Every row gives one point. Each table stands for the endless flat space through its points: a line for two points, a plane for three, and so on. Write the one point that lies in both, or say that there is none.
(in the rows, 100 means zero)

First, 2 rows:
88; 84; 105
70; 114; 123
Second (2 x 3):
76; 103; 113
73; 107; 112
They share: 79; 99; 114

First (2 x 6):
69; 104; 76; 89; 113; 136
74; 111; 74; 93; 114; 131
Second, 2 rows:
92; 122; 94; 94; 101; 105
76; 110; 70; 94; 113; 133
They share: no point

First (3 x 8):
97; 121; 128; 124; 122; 122; 103; 74
103; 113; 116; 114; 120; 124; 113; 78
108; 102; 95; 97; 121; 120; 124; 81
Second, 3 rows:
95; 121; 109; 105; 123; 119; 113; 85
92; 120; 120; 130; 116; 127; 91; 73
83; 105; 114; 118; 110; 121; 103; 64
They share: no point

First (2 x 11):
87; 69; 134; 117; 87; 89; 127; 75; 129; 140; 91
103; 93; 114; 125; 67; 85; 111; 75; 113; 112; 87
Second:
92; 61; 82; 109; 50; 67; 108; 124; 150; 110; 105
91; 77; 137; 135; 75; 73; 117; 44; 116; 138; 66
114; 123; 142; 141; 122; 97; 162; 24; 112; 166; 63
108; 86; 129; 139; 73; 123; 139; 107; 142; 130; 100
61; 49; 147; 127; 63; 98; 82; 97; 125; 128; 77
86; 91; 97; 114; 98; 63; 128; 88; 106; 144; 107
102; 56; 120; 98; 62; 84; 99; 101; 146; 102; 113
They share: no point

First (5 x 14):
112; 127; 90; 92; 99; 109; 85; 111; 113; 127; 99; 109; 148; 122
124; 127; 92; 96; 124; 115; 136; 71; 138; 62; 86; 142; 86; 99
78; 152; 51; 75; 99; 127; 80; 156; 107; 77; 129; 98; 105; 121
87; 131; 75; 90; 81; 115; 56; 150; 107; 137; 120; 101; 159; 139
127; 121; 97; 100; 119; 115; 136; 64; 133; 63; 82; 145; 93; 103
Second (5 x 14):
110; 112; 101; 105; 98; 97; 82; 119; 95; 85; 102; 102; 143; 128
82; 158; 49; 67; 110; 131; 100; 109; 150; 106; 89; 119; 104; 112
93; 135; 87; 86; 101; 112; 97; 116; 116; 86; 105; 113; 119; 120
101; 153; 73; 94; 74; 144; 110; 84; 127; 52; 135; 154; 120; 143
88; 138; 95; 73; 101; 141; 87; 83; 113; 80; 111; 144; 123; 115
They share: no point

First (4 x 18):
129; 107; 88; 82; 121; 80; 138; 87; 69; 95; 107; 122; 141; 115; 110; 135; 120; 95
116; 115; 100; 71; 104; 54; 102; 70; 90; 106; 137; 116; 128; 142; 120; 160; 140; 72
126; 101; 112; 78; 112; 64; 109; 73; 78; 92; 106; 127; 120; 121; 105; 137; 111; 100
125; 115; 112; 66; 125; 64; 110; 87; 81; 91; 87; 126; 113; 115; 122; 119; 92; 115
Second (6 x 18):
157; 114; 124; 54; 104; 59; 93; 101; 94; 95; 63; 112; 146; 75; 127; 154; 142; 77
152; 119; 117; 51; 118; 56; 98; 97; 81; 82; 73; 115; 120; 91; 137; 143; 137; 87
113; 114; 64; 99; 135; 64; 151; 77; 70; 91; 130; 121; 113; 149; 120; 100; 96; 112
133; 91; 113; 77; 137; 22; 118; 107; 96; 66; 94; 104; 130; 100; 124; 161; 99; 99
107; 124; 50; 107; 132; 78; 161; 71; 60; 95; 140; 125; 106; 165; 123; 80; 98; 116
93; 121; 113; 81; 106; 150; 140; 81; 38; 108; 98; 156; 131; 136; 91; 101; 75; 141
They share: 127; 111; 100; 74; 123; 72; 124; 87; 75; 93; 97; 124; 127; 115; 116; 127; 106; 105

First, 4 rows:
116; 78; 136; 122; 125; 58; 103; 121; 133; 67; 90; 85; 67; 130; 86; 103; 96; 86; 63; 92; 129; 62; 77; 107
102; 66; 118; 85; 148; 65; 101; 147; 129; 84; 103; 107; 78; 83; 78; 87; 94; 76; 40; 110; 117; 74; 108; 106
94; 86; 86; 116; 97; 96; 129; 108; 113; 115; 68; 79; 52; 122; 104; 91; 97; 63; 89; 114; 133; 81; 87; 131
118; 58; 114; 109; 116; 45; 105; 151; 125; 60; 107; 95; 114; 127; 54; 75; 114; 120; 68; 58; 101; 70; 80; 130
Second, 4 rows:
108; 58; 145; 120; 126; 80; 101; 147; 129; 117; 91; 91; 89; 102; 113; 74; 88; 105; 63; 92; 133; 73; 87; 134
137; 107; 110; 124; 138; 64; 73; 119; 118; 117; 138; 98; 87; 78; 81; 93; 131; 113; 75; 141; 142; 72; 61; 121
131; 65; 96; 108; 134; 62; 97; 121; 140; 95; 104; 92; 73; 108; 99; 61; 91; 103; 49; 99; 128; 98; 77; 107
125; 61; 87; 103; 128; 62; 107; 119; 140; 85; 94; 90; 68; 118; 95; 61; 87; 94; 49; 91; 122; 100; 82; 105
They share: 104; 74; 104; 109; 114; 73; 115; 128; 121; 90; 87; 89; 75; 117; 84; 87; 101; 83; 72; 96; 121; 75; 88; 124

First (4 x 24):
147; 120; 100; 110; 128; 115; 110; 71; 117; 93; 89; 88; 111; 116; 60; 67; 127; 124; 71; 99; 118; 101; 84; 100
120; 94; 85; 81; 97; 123; 108; 79; 129; 75; 71; 114; 137; 125; 81; 75; 129; 109; 78; 108; 109; 113; 78; 78
118; 122; 137; 112; 146; 121; 111; 79; 125; 109; 84; 89; 122; 124; 59; 88; 84; 157; 65; 121; 112; 89; 84; 54
107; 110; 132; 106; 130; 123; 104; 83; 127; 107; 79; 104; 129; 132; 70; 87; 85; 148; 69; 125; 106; 89; 78; 46
Second, 3 rows:
122; 100; 113; 105; 121; 113; 97; 79; 129; 83; 72; 116; 132; 128; 71; 77; 95; 123; 60; 92; 111; 81; 90; 66
118; 98; 113; 95; 111; 117; 109; 71; 123; 93; 80; 114; 126; 128; 67; 77; 115; 121; 80; 112; 111; 105; 84; 68
136; 115; 89; 96; 92; 131; 99; 87; 130; 100; 92; 87; 145; 120; 65; 49; 133; 134; 82; 126; 103; 113; 59; 75
They share: no point

First, 5 rows:
74; 89; 122; 121; 119; 75; 108; 125; 147; 68; 110; 86; 95; 142; 117; 160; 100; 111; 144; 152; 125; 109; 95; 124
61; 83; 104; 121; 92; 140; 160; 133; 148; 129; 101; 90; 81; 102; 165; 120; 101; 118; 128; 131; 114; 75; 70; 128
96; 83; 97; 113; 101; 78; 104; 123; 119; 57; 111; 95; 95; 140; 107; 146; 101; 113; 119; 125; 142; 131; 119; 120
59; 44; 109; 89; 65; 122; 129; 125; 126; 115; 90; 111; 111; 124; 125; 109; 105; 96; 103; 128; 122; 118; 91; 112
37; 31; 117; 82; 80; 102; 123; 121; 133; 101; 91; 113; 116; 143; 114; 126; 122; 83; 115; 144; 128; 111; 92; 98
Second (4 x 24):
81; 83; 133; 136; 85; 129; 132; 119; 93; 55; 79; 98; 85; 118; 119; 126; 88; 103; 129; 114; 108; 127; 104; 127
98; 82; 103; 97; 64; 101; 119; 137; 138; 111; 127; 105; 127; 122; 132; 147; 97; 124; 102; 118; 136; 128; 105; 107
83; 83; 107; 92; 53; 107; 130; 139; 139; 91; 115; 114; 115; 134; 151; 148; 88; 127; 119; 116; 142; 129; 126; 109
78; 72; 111; 92; 88; 117; 110; 119; 128; 80; 85; 104; 89; 137; 120; 107; 72; 124; 115; 129; 107; 132; 95; 145
They share: no point

First, 3 rows:
118; 102; 109; 114; 81; 81; 87; 69; 107; 69; 117; 125; 91; 131; 99; 119; 75; 88; 96; 98; 131; 144; 95; 97
98; 86; 81; 126; 61; 93; 115; 89; 131; 93; 93; 97; 79; 143; 119; 115; 83; 100; 92; 106; 135; 120; 67; 93
105; 92; 96; 115; 70; 88; 98; 74; 122; 77; 109; 116; 89; 140; 102; 117; 76; 101; 92; 96; 138; 139; 74; 95
Second, 3 rows:
118; 97; 95; 134; 77; 68; 107; 79; 110; 86; 106; 113; 69; 131; 128; 117; 87; 67; 106; 117; 127; 114; 108; 97
141; 108; 80; 114; 79; 85; 113; 111; 143; 67; 110; 110; 85; 102; 122; 136; 66; 76; 121; 109; 124; 131; 94; 100
126; 99; 89; 132; 73; 64; 119; 93; 122; 88; 116; 119; 67; 123; 134; 121; 87; 55; 118; 115; 139; 116; 112; 103
They share: no point

First:
108; 79; 101; 64; 135; 104; 134; 93; 107; 87; 113; 112; 94; 85; 102; 85; 76; 98; 123; 118; 85; 93; 112; 90
112; 73; 97; 61; 139; 97; 133; 89; 101; 83; 120; 108; 93; 79; 107; 90; 73; 105; 128; 113; 86; 98; 115; 97
106; 87; 89; 69; 131; 85; 125; 89; 109; 85; 118; 110; 93; 89; 113; 94; 77; 101; 122; 101; 82; 102; 111; 95
Second (5 x 24):
100; 81; 95; 76; 126; 93; 119; 88; 118; 81; 117; 114; 85; 91; 121; 106; 76; 95; 135; 82; 81; 94; 104; 99
96; 90; 72; 75; 101; 111; 120; 98; 117; 83; 120; 132; 73; 97; 116; 81; 92; 87; 141; 97; 55; 110; 113; 84
96; 88; 85; 72; 115; 95; 124; 96; 113; 82; 118; 120; 80; 98; 122; 92; 83; 95; 134; 89; 76; 97; 111; 88
95; 105; 75; 75; 107; 98; 123; 99; 117; 91; 112; 127; 85; 103; 110; 75; 91; 87; 120; 108; 64; 109; 112; 77
106; 80; 86; 56; 120; 67; 140; 114; 104; 69; 129; 100; 83; 119; 128; 103; 90; 120; 122; 80; 93; 67; 122; 91
They share: 99; 100; 89; 76; 123; 86; 122; 93; 119; 90; 110; 115; 94; 100; 111; 91; 82; 92; 114; 100; 79; 99; 106; 87

First, 6 rows:
63; 89; 118; 127; 130; 79; 89; 102; 103; 66; 110; 133; 93; 93; 68; 84; 89; 77; 117; 90; 72; 77; 85; 72
87; 84; 107; 127; 88; 99; 132; 82; 130; 119; 79; 79; 147; 82; 95; 135; 109; 102; 123; 129; 115; 89; 108; 99
100; 93; 128; 155; 110; 85; 128; 83; 125; 49; 108; 102; 89; 86; 106; 78; 57; 88; 140; 95; 90; 92; 67; 59
79; 72; 141; 135; 94; 116; 119; 101; 152; 95; 61; 97; 111; 98; 80; 94; 84; 81; 135; 124; 95; 50; 69; 116
82; 72; 131; 156; 139; 109; 118; 95; 128; 65; 85; 128; 90; 96; 82; 73; 80; 78; 130; 85; 57; 56; 40; 86
65; 86; 154; 101; 62; 87; 83; 115; 142; 62; 90; 94; 82; 88; 70; 75; 48; 70; 140; 136; 123; 75; 108; 96
Second:
78; 84; 129; 115; 107; 101; 115; 104; 120; 90; 87; 111; 116; 81; 80; 112; 90; 90; 133; 118; 108; 72; 91; 93
92; 98; 130; 98; 113; 113; 117; 108; 109; 83; 85; 108; 132; 89; 79; 117; 94; 83; 148; 114; 118; 70; 73; 91
59; 66; 131; 138; 101; 85; 115; 99; 135; 103; 88; 117; 94; 70; 82; 108; 83; 101; 114; 125; 96; 73; 115; 98
They share: no point
